Each row of a before or after table is a point. The points were changed in one or more steps. Then noise was added and the rows were shuffled. The steps act on columns, c1 being the first. What was done? A step turns or swaps two columns, mirrors them in a line or flattens them onto one, adds a multiple of one to another, or multiplies or shifts one. Angles are multiples of 10 degrees, from the lower column toward the higher: turns from -170 to 170, lines from 10 to 170 but not 90. Use the fewest steps. Two steps may share a column if one is a turn and the other turns, adds or multiplies; they go together, in the order done. Otherwise the lowest column goes first.

Before:
[[  1  71]
 [ 27 -11]
 [ -4  33]
 [ -8  -8]
 [  0  35]
 [-56   7]
 [ -9 -21]
 [-54  32]
 [-40  24]
 [ 10 -18]
 [-41  26]
 [-22  71]
 [-24 -40]
 [ 40 -50]]
After (14 x 2):
[[-87  22]
 [  1  25]
 [-15 -14]
 [  3  50]
 [ 63 -35]
 [ 17 -13]
 [ 44  -9]
 [-36  49]
 [-64  17]
 [-39 -28]
 [-13  -7]
 [-90   4]
 [-66  18]
 [ -6  24]]
Steps: multiply c1 by 1.6; multiply c2 by 0.7

Before, 14 rows:
[[ -1 -27 -12 -31]
 [-16 -25  78  35]
 [-38   4  77  24]
 [-15 -14  -8  29]
 [ -8 -57 -12 -25]
 [  5 -35  16  36]
 [ -6 -57 -23  48]
 [-40 -73 -24  -2]
 [-25  39 -22  -4]
 [-23 -28   8  13]
 [ 66 -52  83  45]
 [ 17 -31   1 -57]
 [-52  13 -17  32]
 [ -6  71  19  37]]
After:
[[ 11 -27  77 -34]
 [ 37 -45 -13  18]
 [ 33  -6   1  56]
 [-42   4 -25  -1]
 [ 38 -41 -23 -50]
 [  7 -39   8 -12]
 [ 18 -20 -14  27]
 [ 30 -21  18 -36]
 [-62  43  17 -38]
 [-27 -27  76 -23]
 [  0 -18  -5 -33]
 [ 28 -79 -24   0]
 [-41 -32 -19 -31]
 [ 85  17  84 -50]]
Steps: turn c1 and c2 by 50 degrees; multiply c4 by -1

Before:
[[ 21  20 -25   7 -23  -2 -23  29   6]
 [ -6  -6 -31   3  -1 -35 -49  14 -17]
 [ 35 -19  17  -4 -12  20 -11 -17  19]
 [ 38  18 -31 -15  11 -33   7 -31  -2]
 [-15  18   1  12  -6   2   0  10   1]
 [-16 -29 -42 -30  24  17 -40 -30  15]
 [ 41  18  18 -14  17 -24 -33 -25  42]
 [  2 -25 -23 -40  10  -7 -16  15  10]
 [ 22  18 -13   3  -5  19   7 -27 -16]
 [  5  -7  20 -37 -35 -15  13 -25  -7]
 [ 24  -9  -4   8 -14 -10 -10   7  35]
 [ 12 -29   6   3  26  20   5  11  26]
 [ 22 -18  21  12  10 -42  13 -33  17]]
After:
[[122  16  42 -16  11 -10   8  -8  -4]
 [ 81  16 -11   4  -5 -21   8 -11 -16]
 [ 88 -19  26  12   9  38  16 -16  16]
 [ 11  19  12   7 -25 -20 -30  36   4]
 [119  18  13 -13  16  27 -40  -2  41]
 [ 42  -7   1 -39 -34  28  16 -20  -6]
 [ 12 -28 -20   4  24  -6   8  17  26]
 [ 43 -11  11   8 -15   1 -14  20  34]
 [-46  18  -5  12  -5  -1  -1   1   3]
 [-13 -26  17 -42   9 -16 -20  15  12]
 [ 96 -20 -25  -6 -12   3 -12   5  20]
 [-30  -7  46   2  -1  -9 -64   9 -19]
 [  2 -30   7 -28  27 -44 -53 -35  14]]
Steps: turn c1 and c8 by 30 degrees; multiply c1 by 2.5; turn c3 and c6 by 120 degrees; multiply c7 by 1.3

Before:
[[-53  36 -46 -52 -16  33  25  -3 -15  37 -34 -37]
 [-41  24  -4 -50 -40  47   8 -42 -80  39  48  62]
 [  0  23 -46 -28  44  22 -46 -46  22 -11   3  44]
 [ 17  12  53  -7 -59  40  -2  45  -6 -32 -18  25]
 [  4  44 -17  43  58  15 -72 -27   2  26 -28  26]
 [-76   7 -48 -25 -28   3 -26   4  21  -1 -46 -17]
 [  2  54  31 -42   8   5   6 -66 -61  30  -2   8]
 [-15  28  58  18  56 -24  41 -10   5  -3  -4  -3]
 [-26  70  53   1  54 -40 -44 -48  29  34 -21  -7]
 [ 14  27  28 -21   6 -54  16  23  26  37  29 -55]
 [-46 -15  23 -34  59  53 -24 -52 -80  37 -26   1]
 [ -5  40  44 -61   1 -59  40   8 -78   6 -64  52]
 [-28  73  49 -39 -19 -25   0  64 -54 -68 -36  41]
 [-43  -2  -3  25 -38  15  -7 -12 -18 -66  19 -23]]
After, 14 rows:
[[ -15   27   55   18   60  -25   -9   11    4  -41   -5  -15]
 [  15   13   55   -9  -61   42   25   65   -4  -73  -18   -7]
 [   2   52   31  -41    9    5    8  -46  -61   -7    0   -3]
 [ -42   25   -5  -50  -41   46   56  -25  -79    0   49  -26]
 [ -47  -19   22  -35   59   52    3  -35  -81   -2  -25    6]
 [   3   43  -15   46   59   15   34   -8    1  -12  -30   19]
 [   0   26  -48  -28   45   22   45  -25   22  -54    2    4]
 [ -25   73   55    2   55  -41    4  -24   30   -4  -20   19]
 [  15   26   27  -21    7  -57  -52   43   28   -4   29   11]
 [ -74    7  -48  -26  -27    4  -13   22   22  -41  -44   16]
 [  -6   40   46  -61    3  -57   38   28  -80  -34  -66  -35]
 [ -27   73   47  -37  -16  -28   41   85  -54 -108  -34  -14]
 [ -52   35  -47  -53  -16   31  -38   20  -13   -1  -38    4]
 [ -45   -2   -2   25  -39   15  -22    5  -16 -105   20   11]]
Steps: multiply c7 by 0.4; turn c7 and c12 by -110 degrees; shift c8 by 20; shift c10 by -40

Before:
[[ 41 -56 -10   8 -11  28 -68  26 -24  -9 -23 -48 -69   7  27  40  36   9
    2 -29]
 [-40  25  11 -16 -37 -35 -67 -62  30  -4 -32  61  24 -21  53  -2  54 -15
   36 -13]
 [-34 -48  27  62 -38 -21  12 -42  19  -6 -36  62 -56 -19 -32  -4 -48 -66
  -23   9]
 [-18 -28  71 -13  23 -11  15 -22  34  55 -50  26 -12  14  39  -5  25  26
   12 -18]
 [ 14 -83  75  44 -23  21 -32 -18  31   9  15  46 -38  -9  70 -44  25 -27
   67   0]
 [  0 -79  29  -2  60  -5   5 -59 -34  -4  -7   4 -62 -41 -23  25 -36  47
  -10  -1]
 [ 11 -39  14  61 -41   6  14  42 -43 -13 -40  18 -42  -1  59  49 -12   0
  -16  55]
 [ 42  -2 -12 -38  19 -12   2  23 -48 -38 -46  20  36 -65  34 -14  13  32
   46  13]
 [-47  10  -1 -15  13  17 -26 -35 -54   5  26 -37  16  11 -28  -4  17 -41
  -33  20]
 [-42  12 -10 -18 -13 -38  14 -52 -77  27  40 -47  -8  34  15  30 -19  14
   28   9]]
After (10 x 20):
[[  40  -53   -7   10  -11   26  -69   -9  -33   -6  -23  -50  -69    6
    35   42   35   -6    4  -26]
 [ -40   14  -10  -19  -13  -37   15 -118    9   23   41  -47  -10   36
    29   30  -19    6   27    9]
 [  12  -85   76   45  -22   19  -33   19   27   10   15   46  -39  -10
    60  -42   24  -59   66    1]
 [ -36   28   16  -14  -38  -34  -70   -8   73   -6  -31   61   26  -22
    53   -2   54  -37   34  -12]
 [ -49   10   -1  -14   15   17  -24  -85    4    4   27  -39   15   11
   -57    0   17  -20  -30   19]
 [  11  -40   12   64  -43    5   12  -22  -57  -15  -38   20  -41    0
    66   50  -12  -28  -17   57]
 [  -1  -80   29    0   60   -7    5  -78   33   -3   -8    5  -63  -41
     2   27  -33   51  -10    1]
 [ -34  -48   28   63  -36  -20   11   -4   48   -4  -35   65  -60  -17
   -80   -3  -42  -41  -22    6]
 [ -16  -28   72  -15   23   -9   20   26   33   54  -51   26  -15   12
    60   -4   29    2   13  -17]
 [  44   -3  -15  -41   18  -13    0  -40  -44  -40  -46   20   36  -64
    61  -14   16   11   44   10]]
Steps: turn c8 and c9 by -60 degrees; multiply c8 by 1.3; turn c15 and c18 by -30 degrees; multiply c15 by 1.3

Before, 9 rows:
[[ 49 -12  33  13  10 -39  68 -13   5  83 -74   8  -4  36 -18  52 -15   8
  -26 -64  10 -52   3 -10  27 -46 -30  58 -43  64 -45  21]
 [-51   6  10 -20 -15  22 -31 -51  19  26  40  39 -18 -65 -31  -3   8 -25
  -88  14  41 -49 -61  43 -19 -75  -7  33  29  18 -63  76]
 [ 33 -23  -3 -13  45 -18  75  14  28   5  47 -13   8 -16 -54  10   6 -39
   11  42 -13  38 -30  33  37 -25  13 -18   6  19  34  93]
 [-40  20  15  36   3 -64  -4  18  63 -43 -28  12 -26 -62 -37 -59 -67  -8
  -12 -18  40 -37 -35 -26  94  34 -32 -37  46 -22 -52 -10]
 [ 25 -57  22  16  33 -50  36  33 -40 -40  19 -14  21  44 -69  35 -34 -22
  -64  37 -33 -57  30   9  -9  16 -22  40  50  12   0  55]
 [-16  -9 -24 -23 -44 -62 -31  18  38  63  17 -20  10 -41 -24  33  -1 -27
    3 -10 -37  12  24  44  96  17  22 -39  26  71 -24  64]
 [-48  45  26 -64 -13  35 -29 -64  10 -23 -15  36  20   5  33  10 -12   7
  -13  -1 -31 -35 -41 -15 -17  15 -79  20  20  61 -24   9]
 [ 22  19  -8  31 -23  13  52  53 -22  28  21 -25 -26  32  24 -47 -45  14
  -32 -25  45  36 -90 -58  27  48 -73  12  10 -38 -25  -8]
 [ 26 -26 -17  56  19   4   3 -65  -5  25  11   2  -1  32  18  59 -12 -21
  -17  44 -44 -48 -64 -13  30  51 -40  53   4  66  27 -13]]
After (9 x 32):
[[ 34 -20 -42 -14  44 -24  77  16 -18   6  46 -11  10   1 -51  11  46 -39
  -21  42 -11  36 -39  35  37 -25 -19 -17   6  19  35  24]
 [ 26 -49  -9  18  32 -59  37  34  28 -39  19 -16  20   5 -69  34   7 -22
   76  38 -42 -59  42  10  -9  17  15  39  52  12   0   5]
 [-49  40  15 -64 -15  43 -27 -64   4 -22 -14  38  19   8  33  11  25   6
   45  -3 -31 -34 -40 -17 -18  15  79  19  21  63 -23  -9]
 [ 49  -6  17  11  10 -40  70 -12  -6  83 -75   9  -3  -1 -18  53  26   8
   44 -63   5 -52   0 -11  26 -46  44  58 -43  65 -47  -9]
 [-16   0 -47 -23 -42 -65 -31  18 -45  64  17 -18  10   6 -23  31  39 -27
  -18  -9 -29  11  12  45  95  19 -37 -39  27  70 -23  24]
 [-40  32  16  37   3 -59  -3  17 -46 -41 -28  11 -24  -6 -37 -58 -26  -7
   16 -19  48 -36 -54 -25  92  35   9 -37  47 -21 -53  -8]
 [ 28 -25  -8  55  19  -2   3 -65  27  24  10   2  -1   7  17  57  27 -23
   39  44 -49 -49 -57 -12  29  51  55  50   5  67  30   1]
 [ 22  17  -2  30 -23  18  52  53  52  27  20 -26 -28  -7  26 -46  -4  17
   59 -25  39  35 -76 -58  26  46  66  13   9 -39 -26   3]
 [-50   2 -25 -20 -16  22 -30 -50   1  29  41  41 -17  -9 -31  -3  46 -27
   91  15  52 -49 -62  43 -16 -75  -8  31  28  18 -65  13]]
Steps: turn c2 and c6 by 10 degrees; flatten c3 and c32 onto the line at 150 degrees; mirror c9 and c23 in the line at 100 degrees; flatten c14 and c21 onto the line at 100 degrees; shift c17 by 40; add -0.5 times c28 to c27; turn c19 and c27 by 160 degrees

Before, 9 rows:
[[-41  64  18 -60  69  15 -57   8 -89 -57  32 -16  40 -26  66 -35  28  17
   76 -12  29 -34 -33  52 -60  16  -1 -29 -45  16 -27  59   5   0 -17  34
    9  59  17 -14  -2  -8   3 -16  57 -64 -17  58   2 -56  46   6  44  11
  -32  32 -65 -10  38  60 -43  36   9 -96]
 [-48 -12 -59  34  -1 -26   2 -34 -18 -76 -16   9 -37   6  28  67 -17  29
    2  14  42 -41 -26 -42 -52  45 -67  48  11  25  19 -30 -21 -43   9 -59
   47   1   7  64 -76 -21   3 -13 -26   9  34 -16  12  27  43 -42 -19  28
   69 -32 -67  46 -56 -14   3  16   0 -24]
 [-32  -1 -49  36  15 -52 -41 -20 -78   2   2  13   3 -56   1  -5  27   3
  -34  23  44  55 -47 -24  28  48 -12  37 -30  -3 -23 -27 -24  45  56  20
  -18  34 -57   5  25 -36 -35 -52 -22  25   3 -22 -13   4 -25 -28   2  12
   42  26   3  46 -26  -7  65 -18   6   6]
 [ 32  19 -25  50  -9 -32 -44 -64   3 -14  49  14 -22 -72 -20   8 -45 -20
  -31 -13  16  -4 -18 -28  24 -29  -4  52  40 -41  17  71  41  61   2 -63
  -32  34  16  -3  27   6 -25  57  57   7 -37 -36 -55 -52 -20 -77 -28  19
  -40 -34  12 -14   1 -15 -32  65  12 -30]
 [  5  58  -1 -71 -31 -56  10  24 -35 -47  38 -76  33  33  10  76 -30 -59
   48 -64 -52  31 -67 -19  -6   3  15  33  45  47 -25  34 -28 -36  56  28
   49  59 -78 -45 -30 -13   5 -16   2  26  23  52  19  12  40  23  10 -86
   18 -16 -23  85   1  22 -36 -29   6 -38]
 [-29  16 -54 -66  77 -21 -33   3  23   6 -44  14 -25 -42 -25  -2  14  46
   50 -74 -33  42 -29  18   0 -14   7 -51 -36  16  24  28  31  44  41 -59
  -28  -1  19 -42 -60 -22  -1  51 -25 -46  13  65 -55  17   4  -1 -34 -37
   31   5  31  -8 -29  39  17  16 -19 -13]
 [ 37 -53  12 -51  36  -6  20 -22   5 -93 -44 -27 -49  37  -2 -40  58 -49
  -25 -65 -47 -32   6  26  24  -9 -77 -32 -18 -35  55  -3 -19  39 -14  32
  -29 -16  40 -42 -26  66 -40 -14 -44 -42 -60 -37  27 -38  33 -37 -37 -54
  -49  68  16   2 -14 -39 -42  70  43   7]
 [  3 -37  -6  39  12  50 -86  39 -10   2 -35 -47  56  26 -34  47  66  24
   43 -40 -15 -27 -40   3 -56  41   5  54  64 -19 -27 -30  12   4 -32  -6
    2  -1 -10  51  24 -37  10  52  -8 -31  13 -27 -39 -34  18  15  15  16
  -45  20 -63  31 -15  61  11 -12 -10 -18]
 [ -9 -27  34 -23  11 -45   2 -52  -3 -12  68 -29  -7  10 -20 -34 -21 -35
   40  10   1   9 -17  15 -23 -49 -13 -33  -4  36 -56  11 -11 -22 -16 -16
  -20  58 -51 -47  20 -11  58  29  49 -36 -13  38  27  23 -18 -49 -10  21
   -6  -1  26   8 -12  42 -11  -9  69 -33]]
After, 9 rows:
[[-30   6 -48  35  15 -52 -41 -21 -78   2   0  14   3 -58   1  -5  28   2
  -33  36  33  58 -47  15  29  48 -13  13 -31  18 -22 -28 -26  53  24  16
  -18  35 -58   6  26 -35 -37 -42 -22  26   3 -23 -15   3 -26 -27   3  11
   43  26   4  47 -25  -6  66 -20 -52   6]
 [ 35 -65  13 -52  36  -5  20 -22   6 -94 -44 -28 -50  36  -1 -41  58 -50
  -24 -76 -21 -33   5 -42  24 -11 -78  33 -19  11  54  -4 -20  41  35  32
  -27 -16  40 -41 -26  66 -40  -6 -44 -42 -61 -37  27 -36  32 -38 -36 -56
  -49  67  15   1 -14 -38 -43  69  26   8]
 [  4  73  -1 -72 -30 -56  10  24 -36 -45  37 -76  32  34  10  78 -29 -59
   46 -78 -26  31 -67  46  -4   4  15  97  45 -24 -24  33 -30 -35  24  28
   49  59 -79 -45 -30 -15   3 -22   2  25  24  52  18  11  40  24   8 -85
   19 -14 -25  86   2  21 -35 -29 -52 -37]
 [-39  55  19 -60  69  16 -57   7 -90 -56  33 -17  40 -28  67 -34  27  18
   76  -2  31 -36 -33 -29 -58  16   0 -16 -45 -44 -26  58   4   3   4  35
   10  60  16 -14  -1 -10   5 -15  57 -65 -18  58   2 -54  47   7  45  10
  -30  33 -65 -10  38  60 -44  36  18 -95]
 [  3 -41  -7  39  13  51 -85  39  -9   2 -36 -46  55  25 -35  46  67  25
   45 -42  -1 -27 -40 -16 -56  41   6  94  65  11 -26 -31  12  -6 -21  -6
    0  -1 -11  52  25 -38  11  52  -9 -33  13 -26 -39 -33  17  17  14  16
  -45  21 -61  32 -16  61  11 -10  27 -19]
 [-29  16 -54 -66  76 -22 -33   3  22   8 -44  14 -26 -42 -25  -2  14  46
   48 -81  -5  42 -30  -4   0 -16   7  23 -37 -25  24  29  33  34  -5 -59
  -26   0  19 -43 -61 -21  -2  57 -27 -45  12  67 -53  16   4  -1 -33 -38
   32   5  32 -10 -31  40  16  15 -48 -13]
 [-47   4 -59  33  -1 -25   2 -34 -19 -77 -15   8 -40   6  28  67 -18  29
    4  27  34 -40 -26  51 -52  43 -68  34  13   8  20 -31 -19 -42   4 -59
   46   2   6  64 -75 -20   3 -19 -28  11  35 -17  12  27  43 -42 -19  28
   69 -31 -66  44 -58 -12   3  16  -9 -23]
 [-10 -23  34 -24  12 -46   1 -53  -3 -13  66 -29  -7  11 -21 -34 -22 -33
   39  10  -3   8 -17  11 -26 -50 -13 -44  -5 -36 -56  11 -10 -27  60 -17
  -20  58 -51 -50  22 -11  58  24  48 -35 -12  39  27  25 -19 -50  -9  21
   -5   0  25   8 -13  41 -12  -9  39 -34]
 [ 34  18 -26  51 -10 -33 -44 -65   3 -14  49  14 -22 -72 -20  10 -45 -21
  -30  -4  20  -4 -18  -5  24 -30  -3  66  40  48  17  70  41  50  12 -61
  -31  33  17  -2  27   6 -25  66  57   7 -37 -38 -56 -53 -20 -77 -26  18
  -41 -34  13 -13   0 -15 -31  65   2 -30]]
Steps: turn c24 and c30 by -140 degrees; add 0.3 times c24 to c2; add -1 times c20 to c28; turn c20 and c21 by -20 degrees; turn c34 and c44 by 10 degrees; turn c35 and c63 by -70 degrees
